Each row of a before or after table is a point. The points were changed in one or more steps. Then noise was added and the rows were shuffled. The steps act on how far a point lies along the listed directions, d1 being the first. Write out the steps. A step turns or swaps two directions, mirrors them in a line or flattens them onto one, adds a multiple of one to another, or multiplies one. Angles are multiples of 10 degrees, from the lower direction toward the higher: turns from -170 to 170, lines from 10 to 170 but not 90. Use the fewest steps. Two steps may share a direction if one is a turn and the other turns, adds or multiplies; they go together, in the order done. Otherwise the lowest direction goes first.

Directions:
(1): [ 0.0 -6.0  1.1]
(2): [ 6.0 -0.1 -0.7]
(3): [0.7 1.1 5.9]
Before, 12 rows:
[[-7.5  7.6 -5.6]
 [ 0.6  1.0  0.7]
 [ 0.4  1.9 -2.9]
 [ 1.2  4.6  1.3]
 [ 0.3 -2.4  4.3]
 [-2.9 -2.7  3.0]
 [-0.9 -2.1  2.1]
 [ 2.0 -3.1 -0.6]
 [ 3.4 -3.4 -7.2]
 [-6.0 -1.2  4.2]
 [ 5.7  0.5  2.1]
 [ 3.2 -1.1  3.1]]
After:
[[-4.5  1.0 -7.0]
 [-1.1 -4.0  3.0]
 [-2.1 -1.1  4.2]
 [ 0.9  0.8  0.4]
 [ 3.5  3.4  1.3]
 [ 1.6  1.6 -2.6]
 [-3.9  0.2 -0.5]
 [-1.4 -1.6  1.7]
 [ 1.7 -5.7  4.4]
 [-2.4  5.2  2.3]
 [10.2 -2.5 -5.6]
 [-2.6  2.4  3.3]]
Steps: mirror d1 and d2 in the line at 150 degrees

Directions:
(1): [-0.8  0.3  5.5  3.3 -0.5  3.0 -4.5 -3.5 -5.2]
(2): [ 0.4  6.5 -4.3  1.8  6.1 -0.1  0.2 -1.5 -2.8]
Before:
[[ -0.8   0.7   2.3  -0.7   2.0   1.7  -1.8   1.2  -3.4]
 [  1.8  -1.6  -1.6  -2.0  -4.7  -1.4   1.7   2.5   6.2]
 [  2.1   3.8 -12.9  -4.6   3.2  -2.2   5.6   1.9   5.0]
 [ -0.1  -3.7   1.5   0.6  -2.9   1.0   1.9  -0.6   1.7]
 [  0.5   0.7   2.1   2.7   3.0   1.1  -2.7  -2.0  -0.4]
 [  0.2  -7.6   5.2  -2.2  -4.7  -0.4   0.0   2.3   4.7]
 [  1.1   0.6  -1.1  -1.0   0.0  -0.7  -0.8  -2.9   2.4]
 [ -1.7  -7.2   8.5   1.1  -8.0   4.1  -3.4  -3.3  -2.6]
 [ -0.6  -3.8   7.5   3.5  -0.5   3.1  -3.9  -4.8  -2.4]]
After, 9 rows:
[[ -0.4  -1.5   0.3  -3.3   0.6  -0.1   1.2   3.9   0.9]
 [  1.2   5.7  -0.3   3.9   1.6   2.0  -3.1  -3.0  -2.9]
 [  0.8   4.7 -11.3  -2.2   5.1  -2.5   6.3   1.2   2.7]
 [  1.0  -2.3   0.0  -0.6   0.1  -0.9   0.5   1.1   4.7]
 [  0.9   6.8  -3.8   2.0   8.7  -0.4   0.6  -1.1  -1.9]
 [  0.3   2.3  -2.6   2.1   3.0   0.8   2.1  -1.5  -0.5]
 [  1.5  -0.7  -5.8  -2.2   3.8  -2.9   5.1   1.2   6.5]
 [ -0.8  -2.7   7.5   3.0  -4.8   6.7  -7.4  -6.4  -6.7]
 [  1.1   0.0   0.4  -0.7  -0.3  -0.1  -1.8  -3.4   1.5]]
Steps: turn d1 and d2 by -170 degrees
